Each wall is flat, endless, passes through zero and stands at right angles to its row. A trip goes straight from one point to another. List the walls that it crosses, first one first.

Walls:
(1): [  2 -29]
(2): [-57 -50]
(3): [-25   1]
(4): [38 14]
(5): [-28 -45]
(6): [ 25 -28]
Trips:
[-44 -53] to [-22  17] => 6, 1, 5
[ 58 -14] to [60 -2] => none
[ 54 -50] to [-41 -28] => 2, 4, 3, 6

Walls:
(1): [ -3  15 -30  -3  30 -56  20  36  10 -34  12  20]
(2): [ 53 -25  35  -5 -29 -19 -13  -4  40  36  11  28]
(3): [-56  33   7  52 -20   1  13 -95  55  25  12  47]
(4): [-14  23 -24 -23  24   5  -5  15  10 -23 -63  31]
(5): [  9  -3   7   3  11 -53  14   5 -23  21  18 -19]
(6): [ 17  18  -6 -37  20  13 -27 -25 -33  60  22  31]
(7): [ 34  10 -34  10 -12 -10   8  23   6  -6 -15 -24]
(8): [ -5 -11  -9  24   4  -9 -23  -7   5 -22  -3 -15]
(9): [ 57 -16 -33 -12 -25   6  26 -13  51 -65 -13   2]
(10): [-34  11 -16  -3  11   9 -20   3 -14   0   7   8]
Trips:
[-50  11  12 -52 -28 -79  28  19   3  43 -15  46] to [ 16 -52   0 -12 -62  35 -38  -7  45  35  -9  25] => 10, 1, 5, 9, 4
[ -8  51 -92  -1 -24  16   4 -29 -25 -16 -90 -26] to [ 11 -53  20  -1  29  16  -4  -7 -12 -10 -23 -37] => 3, 10, 4, 7, 5
[-11   3  14  -7  -9  33  13 -66 -14   5  19  40] to [  9   5  -7  -2  25 -15 -23  16   1 -50  -6  10] => 9, 2, 4, 8, 1, 6, 3, 7

Walls:
(1): [  5 -29  22 -19 -37 -45  32 -10  23   2  19 -15  -3   5 -14  27  22  -3
   3  38  20 -34   2  -3  47  23 -30  21  53 -31   4  -4 -12  11 -19  26
 -20 -16 -25  15  -5  18 -45  35 -22  14  -2  -7]
(2): [-22   4  -1  30  -6  25 -22  31 -14   6   9  -7 -28  31   1  -9 -55 -41
  23 -19 -30  45   0 -32   3   4 -12  23  11  -8 -26  21 -13  10 -12 -14
  20  48  -7  24 -31  88   3 -37  -7 -29  27   2]
(3): [-22  -7 -27   9  -1  18  56   6   9  11  23 -16 -38 -32  -3   8   5 -12
  20  10 -24  13  23  -9  11  -9   8 -16   2 -39  18  31   5  19  22 -18
  38 -30 -38   7  52  -1  12   7 -20  20  16  28]
(4): [-18  11  20  22 -23  37  10 -43 -12 -27 -83  11  11  -8  39 -30   3   2
  23   6  64 -33   3 -30   4 -33  -1 -47  -3   3  25  24   1  19  -3  -3
  14  31  21   6  29 -55  -3  38 -28  13  72  21]
(5): [ 21  20 -44 -14  16  33 -71 -37  39   7 -11   7  -2  13 -30 -17  -7  -6
  -6  30 -27  54 -26   3  19  -1 -11  15  16  -6  13   3  -7 -27   2  12
  22   9 -14 -18 -42  40   2   8  -3   3  36  38]
(6): [-26  -4 -26  46  18  26  21  47  19 -12   1  61 -44 -13  18  56  12  -5
  14 -24 -33  -2  11  -2  17  13 -30  38 -25  38  22  18  40  19 -11 -13
  23 -14  -8  -1  -8   4   4   0   2 -36  -3  19]
Trips:
[ -6 -36 -19  -8  18  -6   6 -11  39  -9 -22  35  22 -10  26  18 -19  -2
 -19  25  25  20  18  29   1  11 -41 -45  18  -9  -9 -29   9  10  33  15
 -58   3  15 -25 -15 -22  24  41  -8 -19  75   5] to [-14  -6 -33  21 -27  78  -9 -11 -24 -16 -19  17  46  72  10 -14 -16 -38
  -2 -37  -7  64  -4 -26  30  11   1  -3  40 -20 -48 -22 -39  -2  11 -16
   6  17 -56  21  14  -1  35   6 -11 -38  17 -24] => 2, 1, 3
[-61  -2 -20  32  10  -6 -23 -41 -39 -31 -58  21  20 -33  48  40 -19  13
  18 -46 -22  16  18  50  27  19  50 -31 -13 -33   5 -46  29 -27 -25 -13
 -31  13 -12 -65 -66  35 -10  15  -1   6  -4 -18] to [ 29  24  12  20 -10  39  -7   9 -52  21 -16 -29 -20   2  27  -8 -23   1
  -7 -11  -6  13  -5   6  -7  -9 -43 -28 -42 -55 -38  15 -47  14 -24 -10
  38 -30   0   0 -37  37  -6 -15  -4  24  58 -15] => 6, 3
[  7   6  18  30 -33  -2   1 -22  29  27 -18   9   4  39  29  -1  11  53
 -13 -20  -7  -5 -42   3  48 -29  44   4   8 -57 -16   5   4 -20  -5  27
 -13 -25  12 -25 -19  19  34  -1   0 -22 -25 -27] to [-21 -33 -16 -11 -44 -41  42 -16  18 -30   2 -38  31  20   2 -23 -54  21
 -68  11  -8  -3 -46 -47  -6 -19  31   2  36  -1  36 -71 -53  25  -8  17
 -38 -24  13  15 -28  -3 -23  21 -57  10  21  15] => 4, 5
[ 26 -24   0  -4 -18 -41  36  -8  -8 -26   9  19   0  35  24  19  38 -11
 -22  24   1  32  -7  12  58 -20 -31  16  32 -28  -8  52   4  -7  12  15
  -6  -4   5  10 -27  26 -17 -43  25  12   7  18] to [ 55 -42  73 -16  39   9  14  39  27 -28 -67  39  -6  13  -3  43 -45  61
  30  -7  21  33 -21 -16  22  70 -13 -44 -24  -4  -9  30 -70  21 -11 -27
  95  25 -32  -9  -8   0  52 -13  23  42 -33  41] => 4, 1

Walls:
(1): [-28  74  30  -6 -11   7 -47   2  60   2  23   2 -11 -11  -2  -9   6   5
  21  17  -1  60  43 -10  -6  32  78  45 -55  20  21  44 -10  46  17 -28
 -11  29 -49  16  20 -36 -43 -37   7  25  36 -42]
(2): [ -4 -54  51  50   0  15 -25  46 -42  27 -25   4  18  -7  10  11  11  -2
   8   2  20   8 -80 -17 -76  -5  28  -6  40 -13 -54  81  46  17   8 -23
   7 -15 -10  -3 -19 -45   9  12  19  57   9  22]
(3): [  4  38 -37 -19 -25  57  11  60 -32   8  -3  27 -17  21  74 -31 -34 -39
 -26  10  24  23  44  22  23  26  16  -9  -8   8 -20 -12  19 -52 -18 -12
 -60 -43  14 -12  -7  17  -6   6  48 -18 -10 -17]
(4): [-27  39 -56   4   2 -47  -4  27  10  16 -14  35 -16  49 -11 -14 -21  13
  46 -18 -62  15   6  25 -15 -15  23 -16   1 -26 -22 -38   5  48 -56  -3
 -30  28 -56 -10  66  39 -19  48  -6  45  -8 -12]
(5): [  5 -42  29  40  -8  24 -36 -12  19 -17  12 -62  28 -41 -29   6  -1 -20
  32  14 -19   6  -1  12  48  -9   0 -10  -4 -29  -4   4 -23  13 -29   0
 -23 -30 -31  33 -32  -8  22  73  -1 -32  20 -30]
(6): [  7 -13  31   9 -10  -2 -29 -17  43  18  -8  -7  68  -8  69  -6   5 -73
  65 -56  26 -33  31   5 -29 -19  14 -15  67  -1  39  35 -38 -14   2  38
 -12 -41   4 -26 -30 -31   1  -2  14   4  34 -10]
Trips:
[ -3  -2 -17   8 -12  19 -13  28 -27 -34   2  26 -18 -34  70  28  16  46
 -32  20 -17 -11 -15  -5   4   6  26 -33  27 -17  21  27  11  50 -46 -16
 -50 -26  56 -16  45   8 -26  15  47  -6  19  82] to [ 31 -17  19 -55 -45  26 -37 -53   5   6  40 -56  27  21 -35  -5 -31  26
  18  19   2 -16 -12   5 -35 -11 -10  -8   4  -2  -3 -45  28   2  17  44
  -8  23  59 -34 -49  23  28  18  42   7 -18  15] => 4, 6, 5, 3, 2
[-19  38 -55  45 -32 -14 -10  13 -28 -48  25  16   1  21  23  13  25  30
 -15 -18 -21   6 -23  -2 -24   6 -22 -27   7  18 -41  60 -11 -70   3  -4
 -23 -51  24 -53 -28  11  -6  17  72 -35  -1  21] to [ 25 -27   5   8  -9  34  38  10  50 -47  23  10 -24  -5  12 -12  31 -31
  19 -26  -2 -62  26  -5  -6  27 -51  27 -25   0  54 -22  17   8 -91  34
  10 -15   2  34 -39 -31  -2  -1  34  40  -1   7] => 5, 2
[-45 -12  -1 -55 -17 -11  25  64 -11 -48 -48  34 -62 -14  -8 -40   0  13
 -25  16  11  -8  37 -13  10   7 -23 -40  23   7  10  13  11   0   6  40
 -12  16 -21 -42 -24  12  17 -10 -28  38  31  16] to [-30 -19 -17 -61  -1  57  -5  29   3  -8   9  10  30  11 -13  10  40   3
 -18  -3  23  12  35  -2 -21 -28 -32  11 -16  25  -1  59  32  32  -1 -43
 -15  29   7 -29   1 -13  54 -29 -50  29 -31 -54] => 2, 1, 4
[-58 -23   6 -16  19  10 -38  -4  14   3  33   0 -24  12 -22  48 -22  20
 -19  -6 -13  34 -14  67   6  13   3 -43  -1  41 -66  -2   7   5 -30 -22
   3 -20   0  24  -5  13  -1  43  28 -15   6 -26] to [-25 -32   1 -13 -25  12  23 -34 -26 -42  50 -12 -12 -31  12   0 -19  -1
  -6  53   6  -4 -15 -68   1 -22 -23 -24  10 -15  57 -20 -19   9 -11  -4
 -26  37 -19  19   5 -23  -3  34  46   8  -8 -17] => 1, 2, 3, 4

Walls:
(1): [  1  38 -14  11 -33   9  27  -1 -11  11 -11  26  15  27  -4 -10  22 -25
 -15  31  -4  27 -12  11  49 -21   3  29  -3 -12 -23  56  -8 -27   2   1
  22   2  12  -9   9 -48 -27   7 -22  15 -13 -28]
(2): [ 10  48  43 -41  12 -45  62  54  16  48 -13 -39  -6 -18  11  -1   8  -3
  43  -4 -38 -33   2  -7  42 -19   6 -14 -16   8   2  -8  14  14  -6 -10
 -53 -29  22   0  10 -39 -18   8   1 -25 -51   4]
(3): [ 29 -21  -4  36 -23 -41 -17  36   7 -43   3 -13 -23   8 -37  10  21  -5
   3 -29   7 -37  36   9 -36 -24 -21  -6   6  15  -6  40 -11 -23 -11 -28
   4   7  61  12   6  28   2 -37 -14   5 -25 -21]
(4): [ 41  -5 -21  67 -27  30   3  10 -34 -12  19   4  50  -4  36 -10  27  -4
  14 -40   7 -50 -23  15  -1   2  19 -42 -15  32   7  20  32   9  19  24
 -11 -18  33 -15 -21  37 -11  14  -8   6  -3 -12]
(5): [ 34  15 -16 -13  -3  32 -16 -26  25  28  -4  -7  -3  13   2   7  16 -38
   7   1  -4   9  16  10 -20   5  29 -44 -52 -24   5  47  -1   2  -5 -17
  25  19  16 -16  -3  14 -48 -28  29  22 -10  -9]
(6): [-18 -17  11  18   5  29 -14  -5 -23  32 -13  -6 -14  30  -6   4 -58  -3
 -29  -4  26  29 -20  -2 -12  -7  18  -3   1 -23 -14 -33 -17 -81  42  54
  -3  -1 -23 -17 -11 -37   2  41  -7   7   4 -28]
Trips:
[-21  40 -43  10  19  -4 -46  16 -38  55  -6  35  -3 -18  38  40  -6  -9
  40  20  11  22  28 -22   0   5   7  16  17  44 -39  -8 -13 -19 -17 -10
  39   8 -28 -28 -13  24  23  31  -7   0  26  15] to [ -9 -28  18   1 -32 -45 -17   7   7 -35 -52  21   2   0  -8 -23  10  -7
  25   7  -5   0  22 -15  -9 -31  -5 -43  35  -9  -1 -20  -7   7   2  -7
 -21  56  17  23   2  -3  20  40 -49 -10  -9  16] => 1, 3, 6, 2
[-41  14 -36  26  57 -24 -66 -16  10   9  14   4   6   2  -8  21  24  43
  25 -32   5 -24  12 -55   7  -4 -10  20   9  18 -11  18 -41 -39 -21 -63
   6 -42 -21  -7   1  61  -8  20 -17  -6 -18 -17] to [ -1 -10  11  21 -12  14 -31 -15 -12  -8  -7  18 -24  53  30  23 -22 -22
 -24  -2 -11  23 -28  40 -19   2   2 -46 -28  23  -8   1  -4 -20  20 -23
   2 -21  18  -6  18   5  35   4 -40 -10  13  10] => 4, 6, 5, 1
[ 10  -4 -37 -29  -2  51  20   6  -2   2 -19  36  13 -27 -33  22 -25  -2
 -15   8  17   3  34  14  40   3  60  -1   0 -33  -9 -39  -1  36 -52  40
   2   0 -29   6  -7 -18  27   3 -60 -39  -8   0] to [  9  23   7  11  25  20  43  38 -28 -40   4 -23  -4 -18  -9 -39 -30  -3
  15 -16   5  -6  15  -9 -18 -14 -10   0 -27  18  28  17  28  -9  17 -14
 -16  68  -7  -3  15   8  -4   2  16 -95 -19  11] => 2, 1, 6, 4, 3
[  0  -2   0 -11   9  31  59  26   7 -18   8  56 -22  -4 -40   7 -12  24
  12 -42 -10  12  10  -3 -46 -26   7  13  29 -52   5  -5  20  15 -39  -3
  10  12 -39  16  62 -27  -8  26   5  -6  29  37] to [-39 -29  41   8 -11   3 -20  -1 -32  -2  23 -21 -36  20 -19 -32 -36  25
  24  22 -32  -7  19  16  27  38  64  -6 -26  22   6 -38  10 -20 -20 -22
  22  14  -1  11 -24 -17 -21 -15  38  13   4  33] => 6, 2, 5

Walls:
(1): [-20  42 -10   1  -9 -40 -27 -36 -48 -17  11 -14 -15  19 -16  44  -9  27
 -18  27  43  30 -21   1  16 -37   8 -34  44 -42 -53 -25  15  45 -24   6
 -14  21 -10 -11  13 -27 -17 -36  21 -42  11 -17]
(2): [ 37 -32   2 -24  10  25   6  26 -46   8  13  51 -18  36 -29 -16 -10 -26
  37 -32   0 -65  19  -1 -42 -12   7 -13 -16 -26 -20  32 -56 -20 -55   1
 -13  29 -13  10 -48  -7 -31  30   2  61   0  15]
(3): [ 25  28  38 -28  21 -19   6  -1  -1 -13   7 -48  -7  32 -35  -6   2 -42
  15  -4 -31  24 -11   9  -5  24 -30  12  23  21 -20  -3  19 -53  -5  76
  12  19  13  15  13  47  10 -41  15 -38  10  -6]
(4): [-15  -2  22 -43 -23  -8 -17  -1  -1  25 -22  -6  19   8 -55  22  16  21
  10   3   0  -9  50  56 -37   5  27  23  14   3  33   8   0  38  39  29
  -8 -11   8  25 -19   7  -4  57 -53  15  21 -40]
(5): [ -8   7   3 -19   2  29  55 -24  27 -13 -12  23  57  27  61 -26 -15 -36
 -32  11  35 -14 -19  -7   3 -17  51  56  24 -48  39  17  -8 -25  -8   8
  16 -22  27  25 -23   2 -12 -24 -56  13 -50  27]
(6): [ 43 -21 -15  33  57  30 -19  13 -58  29  31  35  52 -19   8  14 -10 -48
 -17   8  36   1   0 -19 -43 -37  34  -4 -62  -7 -14 -24 -51  66  79  -5
   5 -40  19  -2 -24  26  15 -30   0 -27  -2  -4]
(7): [-14 -53 -38  -5 -55   3 -18 -56  23 -28  17  25 -72  -2  51  20   0 -14
  10  11 -19   1  12 -17 -39  32  43  -7  32 -53   5  22  -3 -42  45 -14
 -25 -39  49 -18 -45 -13  -7  18  57  -8  70  16]
(8): [-24 -17   8  32   8 -16   6 -52  73  -3  -6  16 -37 -12  10 -61  -3  36
 -35 -30  48 -11  29 -55  60   6 -24  13 -15  17 -31 -18 -61  22 -42 -40
 -21  29  -5  13  28  14 -20   6 -45  23  47  -4]
(9): [  1   5  36 -19  28  79  27 -25  13 -35  42   5 -34  -4   8  -5  63 -30
  17  40  -8 -56 -10  27 -40 -35 -57  15  19  12   7 -33 -10  32  -1 -36
  95  13  18   3 -91 -52 -57  -1  14 -17   5  14]
Trips:
[-33  -8  29  27   4  42 -22 -25  59  -7 -22  34 -23  17  14  -3  45  17
 -12 -41  17  22   0  10  -8  42 -30 -30 -16  31  40  -4 -33  14 -20 -15
  15  -5  10  -2  -6  10 -26   6 -21 -28 -61 -24] to [ -5  16  -9 -33  31 -56  60  -8 -24  27  54   1  26 -47  11  48  -2  24
 -20   6   7  -4  -8 -11  34   2  -9  -2 -22  24 -23  56  -6  18 -29 -10
 -15  45  15  -9  11 -41   8 -50  -5  33 -73  45] => 4, 1, 9, 2
[  2 -37 -10 -12 -11  36  -7 -22 -12  28  37 -26  48  40  26 -10  -6   8
 -23  45   9  23 -53   1  18 -20 -12  11  42 -16 -31  57  -2  13   2  16
   3  36 -32  32 -26  28  -3 -16   8 -30 -27  31] to [ 44  -2  51  23 -21 -22 -29   6 -32   1  49 -10 -29  -6 -22 -12  25  19
  58  27 -28  13 -11 -13   8  43  17  28 -23  -2   1  10 -14 -18  -7  21
  48  35 -29  36 -38 -11  64 -24 -22   6  16  38] => 2, 6, 5, 1
[-35 -28 -39  -5 -53  -8  -4   3   6  19 -11 -27 -14  35 -32 -13  21  -5
  14 -18  47 -55 -19  11  10  21   0  17  -9  15  21  26  70   7 -12 -31
  19 -13 -43  16  -3  -6 -20 -36 -15  12  -8  65] to [ 25  16 -48  36  -7  30 -20 -13  45  -9  71 -14  23  -2 -23 -12 -48  -8
 -28  -6  -5  35  19 -18 -21   2   2  22 -11  -8  37  33 -39 -13  -1  -1
   9  11 -12  59  31  58 -87  18  45  13 -22  19] => 4, 9, 7, 6, 3
[ -3  -8  31  -9  -1  -1 -11 -47  13  -1   4  17  43 -61  34  10 -25 -21
  21   9  36  14  22 -18  36  39  12   5  20 -32  -1 -44  -3   4   4  -2
 -11   5   6  42  13   8  18   4 -13 -18 -15  62] to [-22 -32  -2  -1  17   3 -22   0 -12  31  38 -59  20 -47  70  -5  -8  36
  30 -22  18  51 -31  56  31 -12 -29  -8 -32  18 -24  10 -15  59  50   0
 -48   5 -23 -29  93  30   2 -40  14 -25  -2 -38] => 7, 5

Walls:
(1): [ 27  16  -8  72   3  -9   4 -25 -14   7 -28  20  42 -85  20   3 -16  16
  46  13  28  -1   4  13 -28  -6  61  35  13 -29  -6 -40  35  24  24  12
  28  10 -48 -25  19  14  -3 -41  62  24 -77 -26]
(2): [ 17  12  14  -5   3  65  -6  18 -26   5   3 -11  20 -15   4  42 -31 -43
  21  14  24 -24  26  11  13   4  16  18  -9  -8 -20  13  23 -50 -17  -4
  60  24 -16   5  -4  26  24  -5  28  -2 -12  20]
(3): [ -3  63 -10  23  40 -35 -47   8  25 -23  24   2  28  39  51  11  -2 -42
 -10  -7 -37 -15  54  -6  29 -10   7  24 -31   9   9  45  -8  19   2 -31
   2  18 -14   1   3  29 -49 -23  29 -52  14   3]
(4): [-10   4  17 -24  -2   8  27  52  -8  20 -13  15  17 -10  35  47 -40 -28
  24 -61   0 -22  53  21 -39 -37  -2   3  52  33  47 -31  22   3 -12 -19
 -26  15 -12   1   9  16  37 -18  41  52 -11 -40]
(5): [ -8  27  45 -13 -18 -19 -38   4  60 -27 -14 -42 -29 -15 -21   7  -3 -44
 -24  -3  11  29 -26 -43  40  -2  34  22  16  24   6  18  14  -7  37  17
 -30 -11   2 -21  19 -29  23   2 -55   5 -22  55]
(6): [ 27  -9 -29  74 -17  -4 -62   3  39  43 -44  60 -31 -66   9 -28 -53  -8
 -39 -48  30 -10  30  16   1 -38 -15  40  -7 -15  32  18  11  12  12  27
  50 -11   8  30 -15  41 -32   4  12  30  -1  12]
(7): [-11 -25  17  64  21  -9  46 -13 -38  17   7  41   7 -13  -6   1  26  77
   5  11  -5  20   1 -27  30  37  32  22  18 -24  37 -26   1   0  21  20
 -59   6 -33  63 -29 -46 -16 -29  34  10  25  35]
(8): [-19  28 -11  44  20  41 -12  30 -12 -42   7  19   6   9  62  30  38 -16
  23 -22  45 -16  29  23  36 -16 -45 -18 -33  14   0   1  41  46  -8  39
  -9  13  -5 -36  74   8  25  14 -39  51  14 -22]
(9): [-29  16  27 -34   6  20   1  38  32  -3  22   7 -41   5 -27  73 -39 -18
  38  43 -33   3 -43 -38  27   7  47   1 -15  -7 -19  -2  40  -4 -21  28
   2  -6 -16  21  36 -29   4 -55   9   6  35 -23]
(10): [ 30 -33  15 -40 -82  -4  95 -19 -20  30 -39 -29 -36  20  19  -6  10  18
  37 -12 -60 -57  19 -40 -34  -4   4 -11  -5  12 -40 -15  13 -16  -5 -51
 -52  12  38  -7 -16  -1 -10 -21 -34  -7  11  37]
Trips:
[ 17  25 -24  22  42  32   0  10  38 -32 -31 -11  20  25 -24  37  50 -15
  -8  53 -19  22 -40  12  -5 -13 -16 -21  -5 -11  -4 -71   4   6  28   0
   3  40  48 -15  -6  -2  10 -42 -52   2   3   4] to [-59  37  11 -20  -1 -47   8   2  10  50  43  -2 -18 -53   1 -26  88 -34
 -60  29  31 -73   4 -59 -42  -7  -2  15 -21  41  15 -10 -18  -2  37  34
 -19 -19 -22  92  45  -6  -9 -18  15  34  63   6] => 7, 3, 6
[-15  35 -27  42  60  62  28 -29  19 -25  -1   7 -33  -3  12   4 -27 -49
 -32 -20  -1 -43  -9  -2  31  36 -27  -7  -2  22  21  14 -36 -12 -43  57
 -16 -21 -47  -5 -43  23   0 -33  57 -24  31 -33] to [-12 -26  22  17 -17  20  22   2  -8 -22  -5 -23  58 -13  -7 -21 -61   7
 -30  -9  -8  70  36  15  -3  20  42 -21  -3  55   7  30 -25  10  61  22
 -20  26  44 -31  17 -34 -14   6 -17  10  27  21] => 5, 9, 2, 6, 4, 8, 3
